Each row is a point. The points of each table are mixes of a few directions, plus a little noise. How many directions does each table use, and how many do they share? Where both have some left over, give the other angles between the two spaces (their principal angles), to ten degrees, smallest first.

First:
[[-41 -85]
 [-14 -27]
 [ 25  50]
 [  0   3]
 [ 20  38]
 [ 11  24]]
Second:
[[ 27  -4]
 [ 37  -2]
 [  0   0]
 [-95   9]
 [ 36  -2]]
Directions: first 1, second 1, shared 0; angles 70

First, 6 rows:
[[ 32  48  47 -76]
 [-27 -41 -39  64]
 [-19 -29 -28  46]
 [ -9 -14 -13  22]
 [ 23  36  34 -56]
 [  0  -1  -1   1]]
Second, 7 rows:
[[ 26 -49 -17 -28]
 [-45  35  17  34]
 [ 19 -60  15 -84]
 [ 71  22 -15 -22]
 [-21  44 -10  65]
 [-20  -9   2  11]
 [-28  19   9  24]]
Directions: first 1, second 3, shared 1

First (8 x 9):
[[  4  12   4 -26  25  19  14   0 -21]
 [-29  22 -15  16 -19   9   0   2 -11]
 [ 31  15 -23  -5 -11 -11 -12   4  27]
 [ 27  23  20 -15  24  13  42 -11  -3]
 [  9  -6  -6  -7   5  -4 -10   2   8]
 [ 15 -31  14  -1 -13 -17 -19  10  -4]
 [-95 -32   0  30  21  11  -7 -15  -6]
 [ 38  -2   7   7 -31 -21  -8  10   9]]
Second (7 x 9):
[[-21  21  11   9  24 -32 -11  49  10]
 [-21  -4  17  -6  -9  19 -14  40  28]
 [ 14  -9 -28 -15  -7  -5  31 -49 -26]
 [  1  -2  -9   4   7  -6   8  11  -9]
 [ -3  24  14  -9   3 -26 -13 -38   8]
 [ 42 -27 -18  32  -2  34   8 -11 -34]
 [-13  -2  13 -14 -16  16  -9  -1  22]]
Directions: first 5, second 4, shared 0; angles 70, 70, 70, 90

First:
[[ -4 -21  -6 -14   1   1  -3   6  -5   3   9  -9  15  -7]
 [  0 -15 -13   3 -14  12 -16 -20  -8 -36   3 -22  -7   7]
 [-12   1  -8 -19   8  -7  21  -6 -11   7   2   6   9  -4]
 [ -6   1  -2  11  -6  -4   0  -1   8  -9   0 -11  13 -11]
 [ 16 -12   4  13 -11  14 -29   0   2 -16   1 -10 -17  12]
 [ -5   6   5  10   1 -10   6  13  14  12  -1  -1  19 -16]
 [  4   4  -9  19 -17  12 -15 -29  -3 -45  -5 -16 -23  14]
 [ 30  10  51  15  23 -12 -12  83  39  95  -3  41  11 -13]
 [-16  12 -24 -55  20   1  44 -44 -49  -4   0  29 -29  28]
 [ -6  12   1  17  -5  -7   5  -2  12  -7  -5  -6  11 -11]]
Second, 8 rows:
[[ 30  35   3  -9   0  15   5  -5  21 -20  20  23  -5 -10]
 [-23 -15  29  25  36  18 -19  19 -39   8  -9 -46 -42  25]
 [ 10  18  15   6  18  20  -6   6  -5 -10  10  -5 -24   4]
 [ -1  -9 -19 -12 -24 -19  10  -9  14   5  -5  16  29 -10]
 [  6  -6 -28 -19 -35 -25  16 -16  26   4  -2  31  42 -18]
 [  1  13  27  16  32  27 -13  13 -20  -7   6 -24 -40  14]
 [ -5  -3   6   6   7   4  -4   4  -9   2  -2  -9  -8   5]
 [-17 -32 -31 -14 -36 -37  13 -12  12  18 -17  14  48 -11]]
Directions: first 4, second 2, shared 0; angles 50, 70

First (10 x 24):
[[ -1  14 -32  -9 -22  57 -13  -2 -32  58   0 -18 -26  10  17 -11  -1   8
    0  16 -26 -11   3 -17]
 [  1 -19  13 -22 -20  13   4  -7 -29  11  -8 -15 -10   6  22  -9   6 -10
   -5  12  -4 -10   7   9]
 [ -5 -13   2  38  43 -56 -24 -13  46 -47  18  35  -8 -36 -48 -32 -24   7
   -4  -3  20   0  10 -21]
 [ 34  10 -11  31  31  -8  50  -7  75 -49  -8  21  -8 -25 -17  27  26 -19
   25 -25  42   5   1   2]
 [  3  19  -7  10  -4 -11  15  25  10  -4  -2  11  23   4  17  15   3  -6
   -3   4   8  14  -6   4]
 [-20  10 -20   6 -23  -3 -34  24 -37  40  10  10   4   2  28 -37 -29   7
  -27  43 -20   1   7 -21]
 [  4 -24  15  -9  -7  -5   7 -12  -9 -10  -6  -2 -13  -7  11 -16   3 -14
   -4  11   8  -9  11   6]
 [ -6   2  15 -11   0  -5  -2   3  -7  -4  -1  -9  18  14  -6  18   3   7
    2 -15  -6   6 -11  13]
 [ -7  23  21 -17 -10 -14  13  32  -9  -4  -5  -9  57  34  11  51  10   7
   -1 -23  -6  25 -27  29]
 [  0 -20   5 -17  11  31 -18 -42  -8   9   2 -24 -38  -1 -36  -6   4  13
   15 -21 -16 -20   4  -4]]
Second (10 x 24):
[[ -9 -23  40 -25  -1 -21  -4  -8 -18 -20  -3 -14  17  13  -6   9   2   1
   -3 -14  -4   1  -6  25]
 [-12 -33  53 -35  -3 -23  -5 -14 -26 -23  -5 -20  20  17  -9  12   4   2
   -3 -20  -5  -1  -6  31]
 [ 24  45 -95  49  -1  67   9   6  32  56   5  21 -58 -32  15 -29   1  -4
   10  35   3 -13  18 -56]
 [  1   8  -8   7   1  -2  -1   6   6   0   2   6   3  -2   1   0  -2   1
    0   3   2   3  -1  -4]
 [ 14  22 -50  25  -1  41   4   0  16  32   3   9 -36 -17   8 -17   2  -2
    7  19   0  -9  11 -31]
 [ -1  -6   8  -6  -1   0  -1  -4  -5  -2  -2  -4   0   2  -2   1   1   0
    0  -3  -1  -1   0   5]
 [-11  15  15  14  12 -55   0  32  19 -32   6  23  51   5  -3  18 -11   4
  -11  -6  12  25 -14  10]
 [ -4  -6  16  -7   1 -14  -1   1  -4 -10  -1  -3  11   5  -2   5  -1   1
   -3  -6   0   4  -3  10]
 [  9  30 -46  32   4  17   4  15  24  18   5  19 -13 -15   8  -9  -4  -2
    2  17   5   3   4 -27]
 [-12 -51  68 -54  -9 -10  -7 -33 -44 -19 -10 -38   6  23 -11   9   9   1
    0 -24 -12 -12  -3  39]]
Directions: first 5, second 2, shared 2
